Rows are points. The window is the flat piece filled in between its corners: a triangle in 3 columns, a solid with four corners in 4, and so on. A path goes straight from each point to the next, and from the last back to the first. After which points does the path pass through the window?
In the rows, 128 means zero.

Window, 3 rows:
[[ 98  90 122]
 [150 132 120]
 [159 176 145]]
Path:
(1): [83 88 90]
(2): [122  67 134]
(3): [126  99 139]
(4): [ 97 122  90]
(5): [145 170 133]
(6): [160 147 155]
(7): [171 133 160]
(8): [144 173 134]
(9): [158 200 127]
(10): [189 161 151]
(11): [181 151 149]
(12): [160 174 110]
Through the window after points: 3, 5, 7

Window:
[[110 154 160 134]
 [108  95 143 145]
 [212  50  80 143]
 [ 76 150 125 124]]
Path:
(1): [101  79 159 106]
(2): [119 119 124 180]
(3): [127 125 125 180]
(4): [116  99 153 102]
(5): [123 100 126 109]
(6): [108 151 100 173]
(7): [167 104  98 184]
(8): [152  82 107 107]
(9): [151  94 144  84]
(10): [137 103  85 167]
(11): [ 87 156 118 156]
(12): [ 94 129 154  85]
(13): [153  53 102 100]
(14): [144 117  82 191]
(15): [136 141 121 175]
(16): [136 105 160 124]
Through the window after points: 1, 3, 5, 7, 9, 11

Window, 4 rows:
[[152 102 154 116]
 [ 84 125 135 121]
 [135 180 153 105]
 [190 139  75 147]]
Path:
(1): [190 130  58 106]
(2): [169 149 121 178]
(3): [136 170 140 144]
(4): [138 139 125  67]
(5): [158 155 128  60]
(6): [130 179 150 158]
(7): [ 90 133 149 148]
(8): [105 120 112  73]
(9): [100 135 117  94]
(10): [102 135 149 134]
(11): [177 139 105 173]
(12): [189 136  56 103]
(13): [123 123 147 100]
(14): [119 124 184 159]
(15): [144 177 159 152]
(16): [126 154 127  71]
Through the window after points: 1, 3, 5, 7, 9, 11, 15

Window, 6 rows:
[[ 92 150  89 168  94 104]
 [191 160 151 140 180 124]
 [ 70 145 152 156 119  96]
 [154  78 117 201 147 125]
 [ 64  83 140  89 160 110]
 [ 91 130 127  86  77 163]]
Path:
(1): [ 83 148 105 183 156 132]
(2): [145 121 129 137 106  65]
(3): [122 121 131 105  66  90]
(4): [ 86 134 125 122 120 149]
(5): [104 137  95 182 126 168]
(6): [131 124 124 170 112  99]
(7): [ 98  85 137 116  90  81]
(8): [ 64 106 104 149 136 130]
Through the window after points: 3

Window (8 x 8):
[[129 103 102 165  90  94 119 159]
 [108 202 157 185 183 196 104 119]
 [137 200 187 170 135 189 163  93]
 [129  94  47  93  90 105 135 139]
 [ 73 138 108 155 131 108 155 125]
 [ 78  93 148 132 132 156 125 168]
 [145 162 167 110 209  59 116 134]
 [ 91 108  78  84  47  63  98 151]]
Path:
(1): [110 167 114 131 128 130 146 165]
(2): [124 128 117 133 131 131 124 111]
(3): [ 84  75 105 124 122  90 101 118]
(4): [115 137  57 100 102 110 130 192]
(5): [117 146  74 116  88 119 151 194]
(6): [115  75 112 141 113  85  96  76]
(7): [116 129 159 150 171 126 120 104]
(8): [126 203 119 149 171 125 153 189]
(9): [110 164 134 141 133 146 181 204]
(10): [120 119 139 156 132 137 105  83]
(11): [126 105 144 144 121 126  78  96]
(12): [131 181 123 141 125 119 149 184]
(13): [112 174 132 130 123 129 168 168]
(14): [ 91 101 146 164 136 158 111  94]
(15): [120 137 125 123 111  90 111 110]
(16): [117 157 111 115 115  97 128 159]
Through the window after points: 1, 5, 13

Window, 8 rows:
[[169 119 180 137 113 115 107 144]
 [ 99 138 143 107 109 112 138 109]
 [155  81 154 149 154 126 144  92]
 [117 126 113 141  91 134 179 120]
 [116 147  74 177 249 133 190 105]
 [133 125 183 156  95  97 160 107]
 [131 122 144  97  85  87 186 130]
 [101 127 107 123  77  63 131 135]]
Path:
(1): [137 144 110 129 147 109 151 112]
(2): [156 139 120 102 108 117 141  95]
(3): [ 97 107 155 147 129 101 142 155]
(4): [103 110 167 128 119 108 163 131]
(5): [148 147 127 118  98 107 132 107]
(6): [192 154 133 134 106 100 120 115]
(7): [135 112 165 143 139 121 134 138]
(8): [115 103 152 150 163 125 166 159]
(9): [139 136 107 137 135 122 148 102]
(10): [158 110 168 122  95 106 141  98]
(11): [132  92 175 141  96 103 138 145]
(12): [ 76 112 127 149 122 132 151 143]
(13): [150 143 135 129 115  92 134  88]
(14): [175 141 152 101  83 110 134  72]
(15): [122 111 145 122 110  94 175 144]
(16): [112 117 128 137 152 121 147 130]
Through the window after points: 4, 6, 14

Window (9 x 9):
[[145 147  86 110 115 105 119 135 140]
 [101 191 238 163  65 111 110 151 104]
 [133 115 176 161 167 124 108 135 193]
 [122 133 183 150 145  88 166 103 121]
 [102 101 116 119 166 189 156 140 135]
 [161  99 146 174  94 124 153  97 152]
 [175 146  73 178 122 125 116 140 104]
 [123 116 135  97 166 172 126  77 105]
 [ 62 127 236 183  88  82 102 119 121]]
Path:
(1): [152 118 189 146 102 106  99 153 110]
(2): [ 84 181 188 176  90 108 132 103 134]
(3): [ 95 170 160 172 114 121 136 102 150]
(4): [138  94 203 146 126 137 120 135 100]
(5): [142 104 166 146 113 114 133 133 125]
(6): [109 164 125 179  98 111 128  81 163]
(7): [137 146 110 148 148 166 151 119 155]
(8): [175  89 120 118 163 125 107 146 106]
Through the window after points: 5

Window:
[[182 156 181 141 189 175 137  72 125 142 111]
 [130 165  81  68 121 178 168 112 115 166  80]
 [ 98 138 132 110 138 170  78 138 115 104 149]
 [161  35 159  22 125 123  37 153 131 181 166]
 [130  75 143 128 137 154 126 112 120  82 131]
 [177 174  83 173 139 173 103 126 106 126 115]
 [169 193  90 101 209  75 156 159  89 139 118]
 [114 159 111  62  41 174 172  30 114  29 126]
 [106 141 100 148 117 144  97 152 202  81 153]
 [ 78 169  97 179 167  22 159 122 134 140 146]
 [115 155 130 160  58 139 132 168 132  75 151]]
Path:
(1): [133 134 116 103 137 142 132 136 111 123 192]
(2): [130 132 135 110 125 120  96 130 131 118  94]
(3): [123 150 113 101 120 130 111 100 138 106  42]
(4): [128 158  84  97 130 170 170 137 122 163 158]
(5): [155 152 110 142 145 142 159 115 111 127 177]
(6): [130 169 117 117 152 113 123 118 123 119  84]
(7): [137 139 123  93 128 129  82 139 126 137  84]
(8): [151 125 111 105 129 162 135 122 122 140 159]
(9): [132 126 116 127 145 166 133 137 126 125 202]
(10): [111 139 128 127 125 114  95 115 123  93  66]
(11): [118 178 102 152 135 122 140 123 128  91  88]
(12): [118 185  90 160 138 142 177  98 129 118 175]
(13): [126 153 108 130 130 132 136 116 146 107 164]
(14): [ 99 139 129 144 115 120 111 124 153  88  88]
(15): [131 119 161 109 140 121  71 128 149  95  56]
(16): [125 112  96 129 120 171 147 122 125 107 207]
Through the window after points: 1, 3, 5, 7, 9, 13, 15

Window:
[[179 130  79 102 116 117 130  61 208 104 125]
 [103 124 105 169  97 169 165 152  66 179 147]
 [105 161 142 208 148 163 100 177  79 160 114]
 [ 93 145 105  80 118 106 165  92 195 124  97]
 [129 122 106 138 173 127  89 126  91 210 113]
 [118 102  85 127 109  88  65 145 154 148 129]
 [174 158  47  78 121  53 131 112 170 109  90]
 [104 156 177 121  68 164 138 103  48 133 127]
 [127  86  98 139 157  84 125 110 114 104 110]
 [110 124 119 110 138 194 116 169  73 131 126]
 [193 112 119  67 121  56 159 118 219 118 115]]
Path:
(1): [122 141 117 104 143 101 125  99 159 115 134]
(2): [134 149 122  94 131  90 115 113 143 119 158]
(3): [129  99  89 115  92 124 117 130 153 142  41]
(4): [150 105 121 128  89 115 128 122 139 168  54]
(5): [135 139  96 122 136  97 128 106 131 126 143]
(6): [103 171  94 116 164 107 129 136 117 129 171]
(7): [145 116  95 132  87 130 117 107 135 142  56]
(8): [136 103 102 122  90 146 132 156 102 143  40]
(9): [112 153 134 109 143 158 116 111 106 122 189]
(10): [112 146 126 118 167  98 110 142 125 150 204]
(11): [122 111 116 152 122 142 122 132 104 141  91]
(12): [146  90  86 102  99 107 126 109 155 137  23]
Through the window after points: 8

Window:
[[142 154 120 168 148 176 181 155 129 112  67 101]
 [120  81 197 139 111  91  96 180  37 137  92  39]
 [132 107  70 132 146  52 103 197 154 157 120 113]
 [130 200 106  83 144 182 149 152 121 121 154  96]
 [169 140 160 151 181 129 186  93 146 111 110  90]
 [159  98  77  90  63 134 112 142 178 136  93 146]
 [141 112  97 104 125  94 129  96 106 181  72  82]
 [120 107 139 109 144 153 141 154 105 107  81 139]
 [162  91 100 122 100 158 234 147 126 177  93 129]
 [181 132 128 150 188 164 106  99 136 147 141  87]
 [118 128 212 124 153 200 103 186 144 145  63  66]
 [ 56  31 104 142  75 151 160 142 140  80 184 126]]
Path:
(1): [151  93 104  94 171 142 146 172 131 117  72  62]
(2): [139  98 128 123 146 135 120 158 114 114 103  79]
(3): [100 179 149 135 120 111 122 108 141 147 131 143]
(4): [133 119 118 137 132 104 117 160 127 155 108 120]
(5): [131  93  96 109 147  98 126 175 131 128 101  76]
(6): [163  68  97 119 167 133 142 153 132  93 105  82]
(7): [119 148 172 132 118 145 154 130 114 147  98 120]
(8): [102 148 162 140  87 165 134 119 129 136 132 159]
(9): [145 109 114 127 142 165 170 140 117 115  87  72]
(10): [174  94 111 106 150 184 163 151 126 108  98  73]
(11): [123 128 127 134 111 130 163 137 128 167 113 138]
(12): [125 138 150 157 144 110 120 133  93 161 130  88]
Through the window after points: 4, 6, 10

Window (12 x 12):
[[ 55 123 144 173 100 142 138 108 127  99  85 128]
 [122 134 135 128 124 160 183  47 114 178 143  77]
 [124  93 163 157  55 209 153 113 153 181  93 150]
 [106 127 104  63 131 127 129 188  98  67 147 139]
 [129 154 158 123 144 132 151 102 212  87  73 155]
 [165 164  74 121 152 161 142 201 152 120 134 107]
 [115 124 151 152  68  82 123  94 130  66 128 116]
 [122  79 180 143 147 115 108 122 213 167 182  90]
 [ 93 146 144 157  96  62 134 130 128 102 153 160]
 [ 89 163 204 147  63  99 122 158  70  97 121 119]
 [109 129 133 106  68  75 145 188 182 134 180  88]
 [148  70 146 113 249  84 162  94 129 149  94  76]]
Path:
(1): [119 120 159 147 119 137 172 123 147  98 160  98]
(2): [126 128 127 105 138 132 142 102 141 154  99 110]
(3): [118 157 150 116 135 105  97 108 164 162  90  86]
(4): [124 112 162 138 112 118 157 139 129 110 155 125]
(5): [133 115 141 126 131 142 163 155 155 116 132 109]
(6): [ 99 152 126 106 115  96  86  86 132 143  88 106]
(7): [128 156 113  88 124 116 107 139 110 114 104 122]
(8): [108 102 143 128 125 137 160 166 150  99 173 118]
(9): [168  86 133 154 114 146 224 162 131 116 177 114]
(10): [ 86 147 132  95 108  89 102 152 151 114 129 115]
(11): [133 112 129 103 104 106  94  96 159 177 107 101]
(12): [120 112 142 149 183 139 203 157 176  79 155 123]
(13): [110  93 147 205 140 128 222 101 152  79 132 106]
(14): [115 134 155 116 119 105 112 133 138 151 119 103]
(15): [103 135 146 118 112  97 107 146 135 115 126 123]
(16): [136 112 155 160 122 125 153 161 167 106 139 111]
Through the window after points: 7, 9

Window, 14 rows:
[[184 123 150  91 126 113 119 187 124 105  98 198 163 173]
 [178 148 164 107  77 156 155 150 182 132 126 100 146 121]
 [189 148 131 117  95  75 158 157  83  87  50 115 146 130]
 [175 113  56 112  86 137 142 151  84 200 104 118  92 107]
 [182  99  96 125 179 109 111  42 120 148 120 170  88 117]
 [154 131 123 208 130 159 176 106  88  82 136 180 136 109]
 [111 119 161 132 130  80 147 141 210 113 118 110  70 116]
 [148 200 160 110 149  71 133 114 105 122 129 108  95 114]
 [160  38 191 155 176 108 152 181 104  99  94  69 121 149]
 [101 145 173  68 154 183 136  85 187  65 129  68 106 131]
 [163 159  67 176 134  92 107 168 149 186 115  72  94 108]
 [119  81 122 137 157 111 106 147  82 189 112  89 207 153]
 [ 99 145 203 141 138 105  69 137 151 133  95  54 111 134]
 [163 134 109 109 124 152 122  92 121  86 155 171 136  63]]
Path:
(1): [150 133 112 130 145 124 133 141 124 151  82 128 125 104]
(2): [204 117 134 122  69 111 129 128 130 107 184 120 111 174]
(3): [164 111 108 142  83 104 102 122  82 147 136  93 117 153]
(4): [128 118 137 102 192 138 155 174 144 163  69 138 174 102]
(5): [164 151 136 113 144 136 151 150 150 145  55 149 168 109]
(6): [167 126 154 126 102 126 132 128 138  92 153 115  87 132]
(7): [165  76  81 135 107 120 109  73 133 109 161 102 130 158]
(8): [153 163 159 119 183 125 140 132 107 142  84 184 116  61]
(9): [159 135 126 143 144 160 151 132 128 151  74 143 110  91]
(10): [165 128 122 114 112 103 145 138 131 106 131 111 129 133]
(11): [156  96 118 134 117 115 108 111 115 118 150  88 158 163]
(12): [122 119 155 131 158 116 118 154 116 163  89 102 148 117]
Through the window after points: 1, 3, 7, 11

Window:
[[136 106  58 148  51 123 146 179 138 101  74 180 140 140]
 [108 154 186 103  94 138 153 132 195 103 113  99  97 101]
 [150 174  83  83 110 151  61  50  75  55 140 149 143 174]
 [197 131  97  96  67  73 171 214 146 106 110 181 150 170]
 [ 96 120 165  92 105 181 132 160 173 150 142 119 158 103]
 [103 194 159 110 142 187 158 112 164 119 121 164 163  77]
 [ 89 143 165  75  58  95 171 128 125 127 108 140 138 152]
 [145 139  35 220 121 123 108 117 129 139 175 156 166 123]
 [144 124  97 160 127 148  79  50 154 132 145 192 141 159]
 [ 52 163 132 145 140 191 133 126 192  78 183 169 160 115]
 [155 134 105 190 162 175 119  97  93 137 150 159 107 177]
 [ 88 163 135  54 125 117 158 173 178 147  92 132  97 129]
 [ 97 115 150  45 118 144 188 107 161 101 134 129 116  95]
 [ 81 116 188 120 183 124 143 152 165 101 111 128 188  94]]
Path:
(1): [123 132 107 132 104 146 161 110 181 100 121 139 152 165]
(2): [117 144 108 118 119 145 153 130 175 105 130 129 168 155]
(3): [101 145 152 120  98 137 132 167 141 106 155 198 125 100]
(4): [ 94 145 192 127 115 104 113 131 145 116 149 194 103  74]
(5): [108 137 126 123 140 154 146 134 165 105 122 138 173 131]
(6): [124 139 121 105 121 144 154 113 161 124 131 132 136 146]
(7): [ 92 121 135 128  94 135  97 135 113 103 106 224 121  75]
(8): [117 123 138 122 116 132 133 137 140 119 145 172 122 109]
(9): [114 134 109 130 119 159 169 120 174 125  99 118 163 159]
(10): [115 146 131 106 114 142 155 138 165 129 121 125 158 148]
(11): [107 116 149  82 102 140 104 186 150 135 133 180  87  64]
(12): [101 141 118 135 109 144 105 156 103 123 137 190 125  98]
Through the window after points: 2, 4, 6, 10, 12

Window, 14 rows:
[[162 125 123 111 143 129 178 129 125  97 112  74 123 154]
 [118  94 196 164 160 101 151 138 107  67  90  67 146  77]
 [202 128 180  73 165 148 151 136  98 102 141 166 186 134]
 [ 76 117 144 105 100 139 140 105 118 116 154 114  93 103]
 [ 71 100 176  91 131 145  95 175 116 177 102  95  68 136]
 [148 153 150  86 215 146 170 172 108 124 123  99 131  99]
 [ 76  59 134 135 147 168  61 182 147 130 168 169 124  86]
 [122 137 155 134 151  97 156 142 116 137 128 127 249  77]
 [145 207 152  80 142  88 121 124 111  92 122 120 140 170]
 [120  95 157 105 167  57 142 127 104  93 125 124 118 130]
 [125 135 100 124 145 156 114 101  96 147  95 177 152 133]
 [102  90 127  78 162 178 116 238  98 105 119 167 115 111]
 [127 124 174  97 138 122 168 110 168 116 120 180 107 144]
 [165 117 118 145 106 139 135 162 106 105 167 178  94 105]]
Path:
(1): [144 116 135  99 151 106 138 133 125 103 110 140 148  78]
(2): [104 143 167 137 152 152 163 140 114 108 181 151 149 177]
(3): [110 115 151 135 144 133 139 152  94 104 133 137 127 133]
(4): [154 102 133  59 127 103 106 124 155 132 114 140 125  92]
(5): [149 117 133  78 127 121 108 128 132 121 118 135 126 113]
(6): [119 122 142 133 167 154 165 168 103 113 145 147 134 139]
(7): [ 83 118 186 129 174 131 127 157 100 157 157 113 107 206]
(8): [129 122 133  70 112 138 116 153 134 116  76 134 108  62]
(9): [134 107 148  64 118  94 131 142 132 130  93 118  97  97]
(10): [ 99 116 163 122 159 133 126 153 105 128 131 115 121 145]
(11): [ 95 125 154 117 154 167 121 164  99 136 155 160 123 146]
(12): [127  81 119 112 138 119 102 139 143 115  99 142 131  79]
Through the window after points: 7, 9, 11

Window, 14 rows:
[[121 165 149 140 170 109 100 154 126 137 125 110 103 120]
 [ 93 137 122 128 127 124 144 111 148 132 158 125  26  89]
 [ 83  57  99 115 133  87 106 133 142 119  85 136 110  97]
 [170 133 194 135 110 178 138 157 156 134 113 109 187 106]
 [119 103 123 126  74 110 194 145 179 244 136 154 145 153]
 [154 174 138  91 117 141 161  96 197 131 113 105 138 146]
 [ 76 113 158 109 143 139 190 117 146  89 108  51 122 120]
 [ 72 142 122 154 110 109 125 106 138 138  74  81  96 104]
 [ 96 133 182 109 139 137 163 113 175 194   7 143 137 186]
 [172 116 141 209 112 110 150 117 140 116  85 119 164 177]
 [ 77 158 114 156 169 175 174 137 131 140  98 123 152 144]
 [122  80  40 167 136 155 100 130 102 192  93  89  79 161]
 [106 120 126 197 121 141 134 164 172  73 146  77 126 131]
 [151 123 116 118 108  86 154 182 146 149  75 166  96 131]]
Path:
(1): [106 124 145 122 115 114 128 109 111 132  96 151 101 165]
(2): [116 143 116 147 148 150 178 157 222 154 121  72  92  72]
(3): [136 153  64 145 158  87 153 146 222 183  86 114  66 109]
(4): [ 92  99 192 135  90 161 135  99  75  81 154 124 118 134]
(5): [114 133 152 121  75 146 135 124 130 136 108 111 101 178]
(6): [130 114 131 168 155 116 151 149 154 152  81 127 148 111]
(7): [129 120 146 137 141 127 151 134 158 127  69 105 117 117]
(8): [110 135 114 140 119 122 133 138 128 131 117 123 120 153]
(9): [121 143 151 103  99 163 144 117 135 123  77 120 144 165]
(10): [124 121 120 139 136 115 159 122 188 156 108 109 120 116]
(11): [156 135 117 186 177 112 217  54 167 119  65  95 134 119]
(12): [ 84 129 159 109  88 129 112 187 156 143 132 139 105 136]
Through the window after points: 1, 3

Window:
[[132  97 138 134 103 149  76 126  68 106  85  91  76 120]
 [160 144  93 117 179 159 160 111 134 136 152  83 152  69]
 [110 219 110  83 187 146 106 101 105 162 124 115 152 149]
 [ 76  98 150  87 123 174 144 158  79 124 107  77  54 159]
 [ 64 161  73  72 158 138 122  93 100 153 129 124 183  85]
 [109 127 104 138 130  93 111 178 115  98 139  86 170 125]
 [127 136 151 122  96 118 142 106 116  54 149  87 135  98]
 [ 82 108 125 169 116 173 116 135 139 106 141 117  78 140]
 [ 98 177  93 194 121 113 184 134 112 136 103  94 102  95]
 [137 176  85 124 137 127 160 107  73 187 171 145 135 120]
 [115 181 127 115 208 143 158 128 103 150 118 187 200 100]
 [ 99  80 215 163 107 178 127 126 125 143 113  70 143 137]
 [155 212  34  99 141 140 180 105 123 167 104 165 194 129]
 [ 85  84 139 146 160 159 134  95  75 107 113  80 114 175]]
Path:
(1): [109 175 126 130 129 179 106 126  24  97 178  98 161 134]
(2): [116 156 121 109 153 135 124 111 126 149 102 110 128 131]
(3): [120 141 103 136 161 121 145 107 128 149 104 123 148 115]
(4): [124 190 125 110 131 215 156 158  75  92 193  92 125  87]
(5): [118 161 166 155 138 226 135 126  46 151 140  71 168 105]
(6): [101 120 117 127 134 128 135 115 123 134 128 118 118 137]
(7): [ 95 104 121 131 154 123 139 128 115 126 112 114 122 148]
(8): [127 175 121 120 131 152 117 151  78 114 136 101 166  94]
(9): [116 184 116 152 136 189 138 154  64 136 131  80 191  68]
(10): [133 111 105 103 166 113 158  88 161 136 129 122 107 137]
(11): [112 115 160 110 174 128 133 104 131 162 109 138 101 151]
(12): [100 147 114 139 116 161 119 140  77 104 140  70 148 102]
Through the window after points: 1, 3, 5, 7, 9

Window, 14 rows:
[[138 118  96 122  81 147 103 115 108 131 161 154  61 153]
 [198 124 110 165 102 135  72 146  99 180 184 116 144 136]
 [136  94 127 175 117  84  87 141  82 136 182 136 143  63]
 [ 86  98  94 112 147 129 106 121 115 174 158 140 110 177]
 [143  91 114 136  68 106  97 146 175 141 169 145 125 158]
 [ 84 140 182 136 112 164 137 121  84 115  78 123 155 154]
 [ 57 118 175 180 158 131 218 167 102 172 139  61  69 142]
 [ 67 139 114 124 103 180 125 102 136 175  70 150 129  90]
 [102 137 201 135 174 132 199  94 107 164  65 143 124  92]
 [133 195  92 192 123  52 100 104 116 156 194 159 155  70]
 [ 65 139 184  94 148 134 173  96 113 151  68  51 100 114]
 [108 105 164 136 165 177 181 153 133 110 188  72 111 135]
 [141 118 104  93  85 124 130 188 100 157 201 135 125 143]
 [ 83 108 155 110  75 164 136  74 109 182 151 134 123 147]]
Path:
(1): [116  89 103 155  93 127 148 105  97 153 140 108 119 130]
(2): [141 114  84 203  97 120 179 113  84 158 149 104 111 143]
(3): [ 65 116 195  96 140 128 114 164 157 152 143 117 106 122]
(4): [ 74 147 193 143 124 139  67 178 114 179 167 141 116 187]
(5): [152  87  86 133 106 116 177 102 107 122 146 114 133  67]
(6): [ 98 131  96 160 101 152 152 103 111 136 132 136 142 132]
(7): [118 128 187 100 123 102  88 151 101 185 126 119  77 113]
(8): [ 82 149 172 131 136 185  85 111 116 158 149 149 111 163]
(9): [123 101 123 131 143  94 192 123 108 164 106 118 128 100]
(10): [122 149  83 159 114  86 136 108 114 145 169 129 125 114]
(11): [126 150 169 152 116 132  77 134 121 160 169 163 131  99]
(12): [ 94 157 163 124 142 131  65 119 105 132 173 142  97 140]
(13): [141  97 106 140  85 130 157 117 118 157 123 132 146 108]
(14): [133  90  83 127 103  69 156 131  75 143 145  87 114 118]
(15): [ 81 141 165 138 126 163 121 124 139 153 150 153 105 135]
(16): [125 173 158  86 147 141 100 182 145 159 197 153  92 132]
Through the window after points: 2, 4, 8, 10
